Rows are points. Each copy is the shape, with its points in the same order, turned, moved and blurred by noise. Some copies are also mirrored. Which?

Shape:
[[  8  -3]
 [  2   1]
 [ -3 -21]
 [-13  -8]
 [ 15  13]
 [  5 -92]
 [  6   8]]
Copy 1:
[[ -2   6]
 [  0   3]
 [-24  18]
 [-15   0]
 [ 14   1]
 [-58  82]
 [  3  -2]]
Copy 1 is: mirrored
Copy 2, 7 rows:
[[  8  -7]
 [  0  -3]
 [ -3 -24]
 [-15 -13]
 [ 15  11]
 [  7 -94]
 [  4   6]]
Copy 2 is: only turned
Copy 3 (7 x 2):
[[18  8]
 [14  8]
 [19 37]
 [ 4 21]
 [24 -9]
 [35 95]
 [22 -5]]
Copy 3 is: mirrored

Shape:
[[ 15  30 -19]
 [ 30 -14  45]
 [-38 -32 -26]
 [-31 -26 -21]
 [ -2 -32  -9]
 [-24 -43  13]
 [-14  65 -20]
 [  7  15  -7]]
Copy 1, 8 rows:
[[ 20  -9 -23]
 [-21  -9  46]
 [-55   3 -49]
 [-48   3 -41]
 [-43 -17 -15]
 [-65   7  -7]
 [ 41  29 -42]
 [  4  -4 -16]]
Copy 1 is: only turned
Copy 2, 8 rows:
[[ 52  10   9]
 [  5 -53  16]
 [-16  51  15]
 [-11  38  17]
 [ -9   9  37]
 [-42  15  21]
 [ 68  32 -31]
 [ 30   3  14]]
Copy 2 is: mirrored
Copy 3 (8 x 3):
[[ 26  27 -14]
 [ 43 -46   6]
 [-47  -7 -14]
 [-41  -7  -9]
 [-15 -20 -20]
 [-26 -42   3]
 [ 14  63  19]
 [ 13  10  -7]]
Copy 3 is: only turned
Copy 4 (8 x 3):
[[-13  45  -3]
 [ 50   0  20]
 [-44 -30  -8]
 [-37 -22  -6]
 [ -6 -18  -9]
 [ -7 -44  15]
 [-44  64  25]
 [ -7  26   5]]
Copy 4 is: only turned

Shape:
[[ 10  12  62  34]
 [-15  -8 -21   3]
 [-18 -11  41  53]
 [ -9  17  37  -2]
 [-13   4 -12 -57]
 [ -6 -37 -17 -48]
 [ 48  12  12 -15]]
Copy 1 (7 x 4):
[[ 21 -51  52  -9]
 [  4  -4 -25   4]
 [  0 -70  15 -10]
 [ -2 -14  38  -1]
 [-10  51   0  -7]
 [ -5  37 -26 -38]
 [ 53  14  24 -13]]
Copy 1 is: only turned
Copy 2:
[[ 34 -57 -40  24]
 [-22  -1  17  16]
 [ -2 -63 -26  36]
 [ 21 -35 -22 -14]
 [ -1  13  34 -42]
 [ -1   1  66  -9]
 [ 48  16  -1  13]]
Copy 2 is: mirrored
